Rows are points. Two turns around zero, p and q, are shown by what they do to some points. Where does a point land after both, in the order given? Backwards means that the second turn is done in reverse. Each puzzle has new turns, and all numbers are rounded.
In the rows, zero is written as 128.

Turn p:
[103 171] => [96 90]
[100 106] => [158 109]
[160 124] => [121 160]
[145 135] => [116 142]
[133 104] => [149 141]
Turn q:
[121  74] => [102 176]
[150 115] => [103 125]
[138 156] => [137 100]
[123 146] => [143 116]
[109 149] => [156 122]
Where do these land?
q, then p: [150 117] => [140 106]
q, then p backwards: [150 129] => [121 149]
q, then p: [ 94 126] => [ 99 146]
p, then q: [142 170] => [163 155]
q, then p: [105  98] => [ 92 116]

Turn p:
[147 132 158] => [119 141 160]
[125 178 156] => [169 152 160]
[108 117 108] => [128 124  98]
[142  94  89] => [101  88 104]
[118 119 129] => [122 135 118]
Turn q:
[150 130 120] => [107 138 130]
[ 56 131 148] => [191  89 126]
[138 161 150] => [127 128 169]
[144 128 104] => [101 126 118]
[129  98 124] => [132 143 102]
[151 120 123] => [110 145 124]
Where do these land?
p, then q: [101 107 132] => [115  96 126]
q, then p: [154 173  93] => [116 178  92]
q, then p: [118 135 146] => [119 128 148]
q, then p backwards: [139  98 141] => [ 97 131 142]

Turn p:
[146 169 113] => [104 117  89]
[108 118 177] => [127 101 175]
[132  95 113] => [144 160 136]
[117 158 121] => [128 105 105]
[137 100 116] => [137 158 135]
Turn q:
[ 97  76 116] => [ 68 140 137]
[145 127 143] => [142 146 126]
[128 156 148] => [152 122 104]
[142 153 105] => [150 104 145]
Where do these land?
p, then q: [143 121 113] => [138 108 127]
q, then p: [108 105 148] => [150 110 105]
q, then p: [127 134  94] => [130 132 162]
p, then q backwards: [170 164 126] => [ 80 104 141]
q, then p: [ 92 116 159] => [163 124  94]

Turn p:
[115 146 142 169] => [ 94 160 132 117]
[ 99 149 145 134] => [131 161 132 105]
[137  92 132 121] => [127  99 104 125]
[140 140 152 113] => [133 117 150 107]
[148 113  68 103] => [156 104 121 187]
Turn q:
[164 140 144 128] => [137 164 140 114]
[120 132 151 129] => [126 134 108 115]
[174  95  87 116] => [159 141 172 173]
[ 91 146 136 154] => [114  96 112  97]
[116 102 150 140] => [152 119  99 126]
[106 140  76 106] => [ 91 100 154 159]
[125 141 152 124] => [119 142 112 113]
Where do these land?
q, then p backwards: [135 158  63 126] => [187 166 135 141]
p, then q: [175 112 146 101] => [169 132  98 159]
p, then q: [112 118 116 156] => [109 103 142 120]
q, then p backwards: [112 135 154 125] => [111 107 138 140]
p, then q: [113 129 142 158] => [ 94 116 124 130]
q, then p: [121 116 147 101] => [121 150 131 155]

Turn p:
[149 140 146 154] => [112 119 123 163]
[127 144 121  93] => [144 162 121 119]
[128  87  60 138] => [184  87 161 106]
[140 137 155 144] => [103 127 123 152]
[125  97 155 145] => [ 94 110 149 124]
[113 140 134 138] => [120 122 108 125]
[114 150 124  84] => [141 170 112 107]
Turn q:
[165 136 116 108] => [ 96 131 159 124]
[104 140 161 138] => [142 115  96 105]
[184 132  82 136] => [ 76 158 157 158]
[ 99 123 152 109] => [159 108 126 108]
[108 132 106 140] => [144 154 121 137]
[107 106 150 137] => [151 105 109 136]
Where do these land?
q, then p: [138 147 145 130] => [137 137 128 104]
p, then q: [164 130 112 148] => [107 116 101 153]
q, then p: [134  81  97 130] => [ 98  92 124 159]
p, then q backwards: [ 99 115 159 139] => [161 150 150 129]
p, then q: [117 141 113  69] => [ 95 147 151  83]
q, then p: [116 153 142 152] => [165 135 122 118]

Turn p:
[137 122 117 151 154 163] => [123 104 113 138 162 152]
[135 121 129 141 123  31] => [166 160 162  93 138  59]
[136 151 143 129 120 138] => [118 115 136 150 117 123]
[136 115 129 135 107 146] => [126 102 121 117 116 136]
[110 122 149 115 131 143] => [113 135 142 128 118 153]
[ 97 140  99 119 134 159] => [ 96 143  91 136 132 146]
[145 125 129 105 128 117] => [153 137 130 134 114 129]
Turn q:
[120 102 116 121 139 116] => [102 132 146 139 136 127]
[110 153 131 129 127 134] => [143 134 120 107 139 117]
[123 131 176 137  86 122] => [166 114 157 101 101 144]
[114 152 106 116 155  97] => [109 121 122 123 149  81]
[143 104 135 139 187 126] => [ 77 152 113 135  97 120]
[167  95 141 109  95 150] => [152 127 144 173 104 164]
[108 148 115 143 128 107] => [121 110 124 103 148 113]
[148 152  90 141 109 162] => [149 115  82 143 155 151]
[120 115 141 119 124 138] => [134 144 143 129 124 136]
Where do these land?
p, then q: [156 131 118 139 137 119] => [104 116 122 140 112 127]
p, then q backwards: [136 125 121 166 140 120] => [109 145 102 125 118 110]
q, then p: [157 137 145 109 105 172] => [141  77 107 149 130 110]
q, then p: [ 75 127 119 129 126 123] => [133 162 151 157 131 148]
q, then p: [141 112 125  92 104 157] => [124  84 138 150 150 118]
q, then p: [132 153 113 152 149  99] => [139 164 114  95 128 130]
p, then q: [103 106 161  98  97 101] => [192 123 151 128 120 118]
p, then q: [125 133 124 139 166 133] => [108 146 103 115 120 120]

Turn p:
[102 120 144 122 138 169 129 112] => [133 158 105 102 126 122  98 129]
[121  85 138 113 125 143 137 148] => [144 163 146 122 126  97 129 138]
[137 147 103 100 135  86 137 143] => [150  92 143 130 125 147 164 147]
[118 108 156 140 148 142  96  96] => [115 137  89 137 112 100  95 134]
[157 160 144 108 159 104 124 169] => [165  73 150 124 108 120 134 109]
[135 155 107 174  84  95 182  99] => [ 52 113 156 121 153 173 151 133]
[103 113 115 157 152 159  92 123] => [139 150 104 158 137 131  78 133]
[168 149 106 125 131 119 128 123] => [126 110 133 144 104 156 148 112]
[111 114 140 112  80 136 128 140] => [128 155 126 113 161 105 155 118]
Turn q:
[ 90 161 152 180 148 155 129 157] => [176  90 131 167 112  89 106 114]
[ 82 129  87 113 143  83 131 103] => [121 167 105 138 150  88 175 147]
[161  88 129 121 121 131 135 139] => [118 142 145 126 137 172 112 137]
[108 132 148 149 131  89 118  90] => [101  99 109 155 144 110 160 139]
[101 118 148 114 151 103 115 145] => [149 129 122 153 113 137 165 145]
[139 129 151 106 157 131 169 118] => [126 135  80 133 109 148 107 143]
[151 112 149 103 104 148 147 110] => [ 96 125 128 105 108 152 103 147]
[102 132 125 167  99 158 122 152] => [148 108 173 135 128  95 104 128]
[162 166 107 132 102 158 107 123] => [120 115 143  82 131 117 112  82]
[155 122 106 119 113  90 108 158] => [145 135 145 103 164 157 158 125]
[158 119 106 104 141 162 128 115] => [109 163 126 112 113 145 107 100]
Where do these land?
q, then p: [160 161 123  96 137 114 100 116] => [127 157 115  96 111 160 150 151]
q, then p: [159 122 115 157 157 142 153 118] => [130 124  90 161 124 148  99 128]
p, then q backwards: [137 147 106 143 133  97 117 154] => [131 117 154 165 128 114 110 144]
p, then q: [ 66 146 102 147 143 141 117 117] => [155 157 145 139 111 136 134  69]
q, then p: [ 96 114 176 173 147 124  92 144] => [ 69 150 166 151 128  98 104 124]
q, then p: [ 83  76 114 148 117 137 117 107] => [107  85 144 116 169 102  95 124]
q, then p backwards: [151 143 156  93 127 123 135 146] => [126 159 117  98 150 134 141 107]
q, then p: [131 130 126 104 104 115 161 110] => [175 124 133 124 145 134 138 137]
p, then q backwards: [141  78 149  93 112 137 137 149] => [ 78 137  88 107 123 136 110 137]
p, then q: [157 162 112 128 103 151 151 119] => [ 96 134 117 120  92 102 101 133]

Turn p:
[ 99 137 170 130  95 108 117 165] => [138 160 117  92 123 162 100  93]
[154 103 135 108 109 151 126 117] => [132 123 136 158 124 129 157  97]
[ 98 100 115  90 134 140 143  93] => [118 110  93 172 163 135 133 127]
[135  93 177 151  81 135 148 113] => [108 128 106 127  97 117 131  56]
[152 100  93 152 146 104 152 117] => [123 105 114 150  84 105 129 161]
[ 93 164 152 110 153 169 126 115] => [130 127 130 108 200 113 126 119]
[122 146 127 107 164 133 112 142] => [155 142 137 124 159 125 128 153]
[151 139  88 158 111 107 115 155] => [122 123 164 118  82 146 116 156]
[161 130 107 154 145 164 112 153] => [148 115 184 133 116 101 123 135]
[104 138 140 132 145 101 121  87] => [ 95 152  96 122 146 114 127 146]
[139 158 105 117 124  96 137 152] => [140 123 130 103 112 160 137 162]
Turn q:
[106 119  94 178 123 139 154 145] => [ 94  76 118 120 134 147 158 130]
[127  80 116 145 115 155 126 143] => [108 107 102 167 153 136 136 138]
[123 151 111 105 144 132  98 109] => [161 153 122 120 118 147 136 104]
[152 152 120 115 167 121 147 126] => [166 127 146 113 110 112 151 143]
[167 171 149 129 143 102 107 114] => [138 167 149 118  74 110 130 128]
[109  72 102 133  78 138 155  96] => [103  86 131 165 179 121 120  83]
[ 97  91 141 144 130 123 133 128] => [105 114  95 122 153 111 121 126]
[131 147 156  92 118 102 105 164] => [143 151 130 118 108 138  73 153]
[139 171 163 111 135 140 126 126] => [135 172 158 107 123 130 128 146]
Where do these land?
q, then p: [149 133 150 136 132 144 161 105] => [142 139  90  95 125 121 126 128]
q, then p backwards: [142 141  70 125 161 139 148 144] => [169 135 106  92 125 135 165 154]
p, then q: [132 129 152 114 159 131 122 113] => [146 112 139 108 102 115 137 132]
q, then p: [129 144 118 132 115 108 155 110] => [121 149 100 138 130 125 140 107]
q, then p backwards: [ 78 123 106 129 106 135 145 108] => [ 98 149 145 116  99 163 146 124]
q, then p: [153 122  73 143 125 142 114 141] => [114  87 137 140 102 107 116  94]
p, then q: [126 101 159 144 120 101 140 116] => [130 112 142 127 117 150 124  84]
p, then q backwards: [141 143 152 146 113 115  60 122] => [142 173 175 131 109 145 111  98]
q, then p: [ 95 132 149 149 119 125 159 132] => [149 143 100 145 159 140 114 135]
q, then p: [136 113 150  61 128 140  76 189] => [149 140 230 111 117 126 121 147]

Turn p:
[101 121 106 138 136 130 138 161 197] => [147  85 107 145 119 134 157  87 171]
[101 182 144 128 109 154 131 121 160] => [121 127 157 115 127 103 112 108 188]
[153 108 117 114 137 182 143 110 124] => [153 130 111 118  99  96 134 173 129]
[104 116 111 117 122 104  90 116 134] => [108  98 139 163 138 148 116 136 126]
[107 120 106 137 190 153 126 113 140] => [168  99 148 154  92 102 136 121 112]
[170 131 110 117  95 105 148 115 119] => [ 97 160 110 113 107 159 135 150 130]
[114 121 107 135 100 113 150 135  95] => [141 136 125 109 132 176 109 136 124]
[124 146 159 111 140 118 130 162 109] => [132 143 151 113 168 124 151 117 119]
[180 118 132 145 110 112  82 115  94] => [ 72 131 109 114 131 124 109 149  77]
[125 116 188 138 141 109 142 132 108] => [141 171 123 137 166 114 121 105 103]
Turn q:
[162 130 168  93 108 149 137  96 142] => [145 148 103  66  98 128 128 131 118]
[120 105  88  95 135 149 119 156 104] => [ 85  95 109 127 160 111 109 116 120]
[101 109 127 168 115 105 125 157 124] => [146 107 146 168 147 148 148 109 121]
[165 130  89 117 127 146 116 131 114] => [ 84 132 145 101 149 119 118 135 119]
[169 135 109 161 159 149 108 129 112] => [ 93 143 152 117 156 152 132 165 146]
[134 121 108 169 116 118 176  91 133] => [125 140 160 130 108 107 188 119 148]
[151 153 117 140 113 104 116 148 108] => [109 146 157 142 130 146 120 128  95]
[128 134 143 136 152 116 155 100 131] => [135 150 117 138 105 118 151 146 146]
[117 130 121 136 116  91 133  94 178] => [177 147 155 134 118  87 136 125 133]
[ 88 101 145 116 121  97 157 148 162] => [173 126  99 159 133 108 140  86 127]
[110 169 162 112 127 166  99 166 117] => [123 115 110 126 113 181  68 120 134]
[ 90 120 158  93 147 146  94 119 112] => [142  86  85 128 116 132  95 156 130]
Where do these land?
q, then p: [157 122  90  99 121 123 142 128 132] => [127 143 171 153 138 152 126 122 121]
q, then p: [129 138  99 116 149 147 173 105 125] => [123 127 137 155 129 163 123 102 169]
q, then p backwards: [105  93 167 140 149 153  83 125 129] => [ 95  86  96 113  98 154 129 157 120]
p, then q: [ 92 105 136 147 135 112 133 138 132] => [118 130 143 108 139 130 145 164 143]
q, then p: [127 175 135  93  87 102 128 136 146] => [ 74 140 149 115 139 128  87 153 115]
q, then p: [151 172 137  91 125 106 125 176 153] => [ 86 109 185 113 114 109  98 137 112]
p, then q: [160 130 135 101 107 139 170 136 109] => [102 161 119 130 118 123  89  95 131]
p, then q backwards: [114 105 144 192 127 122  95 127 160] => [ 81 121 113  77 114 134 137 171 125]
q, then p backwards: [121 110 161 165 155 102  95 103 116] => [115  89 100  74 137 141 137 127 110]
p, then q: [113 100 151 155 141 151  98  99 138] => [138 120 161 152 156 128 142 161  99]
p, then q: [136 159  92 138 121 143 148 139 105] => [130 122 100  90 116 125 108 106 106]
p, then q: [132 126  89  99 120 136 146 125  91] => [109 131 105 107 139 162 109  93 122]

Turn p:
[117 157 131 187 132 138 124 166 112] => [127 119 107 148 180  94 126  99 153]
[121  99 100 175 204 104 137 104 120] => [146 116  97 196  90 128 156 134 180]
[103 148  96 111 116 142 102 118 129] => [123 107 127 130 154 149 109 166 118]
[145 152 138 127  94 105  97  94  77] => [150  84 176 140 141 150 118  97 100]
[167 134 134 146 160 141 155 158 152] => [ 99 141  98 119 104  98 117 100 159]
[121 141 143 117 115 103 119 121 142] => [117 112 140 117 129 127 151 131 106]
[114 111 116 102  93 158 150 117 142] => [129 165 146 115 128 126 104 165 109]
[ 99 135 140 137 103 139 106 195 152] => [105 152  98  99 193 122 146 123 121]
[158 136 169 119 153 126 143 104 149] => [128 114 118 111  76 102 132 110 111]
[132 110 102 133 112 123 117 112 118] => [127 135 144 155 130 153 120 133 123]
[145 107 139 109 117 149 124 115  96] => [161 141 141 119 117 149 103 114 116]
[114 107 128  76 138 109 162 131 146] => [126 148 142  90  95 136 154 163 141]
Turn q:
[135 162 164 121 141 136 113  83 159] => [142 133 109 115 129 169 109 114  73]
[130 160 146  96 171 126 136 122 170] => [171 162  99 103 108 151 116 131 106]
[136  71 107 112  61 130 124 115 129] => [ 75 133 157 179 124 147 113 110 167]
[132 105  80 160 126 124 142 129 103] => [129  94 146 144 142  94 110 137 163]
[131 115  94 151 113  96  96 149 115] => [136 122 161 148 153  96 145  99 149]
[124 107 105 118  96 139 104 123 126] => [109 136 149 156 151 143 127 124 147]
[ 99 118 154 140 115 122 168 137 133] => [119 111 127 140  80 125 146 149 121]
[126 169 146 125 144 158 132 142 148] => [150 128  90 108 132 154 149 142 116]
[154 139 137 147 140 109 165 158  85] => [117  99 117  83 109  84 140 123 146]
[110 123 108 101 112 125  98 103 107] => [115 146 174 130 154 145 117 133 128]
[132 136 167 139 190 142 130 147 131] => [143 143  78 105 126  97 136 147  93]
Where do these land?
q, then p: [131 149 108 144 117 120 148 164 130] => [101 160 137 127  95 121 131 133 123]
p, then q: [156 110 119 150 131 155 156 104 126] => [133 105 145 137 148 140 148  89 110]
p, then q: [165 140 109 121 130 102 109 113 144] => [101 120 143 162 129 137 137 159 116]
q, then p: [135 145 201 136 171 113 139 107 120] => [159 114 188 115 150 179 114 133 145]
p, then q backwards: [135 139 106 147 149 124  88 112 129] => [135 121 130 159 103 156 137 113 151]
q, then p: [155 119 121 127 111 153 121 165 134] => [103 129 117 147 116 110 129 166 142]
q, then p backwards: [114 104 117 139 112 123 126 109  69] => [130 175 104 128  94 109 152 122 140]
q, then p: [131 152 140 110 127 154 140 101 135] => [140 136 111 113 144 149  94 138 130]
q, then p backwards: [119 124 138 142 110 114 105 126 148] => [136 114 138 151 116 109 113 114 122]
p, then q: [ 39  99 122  64 123 123 149 180 144] => [168 172  75  67  95 142 160 153 186]
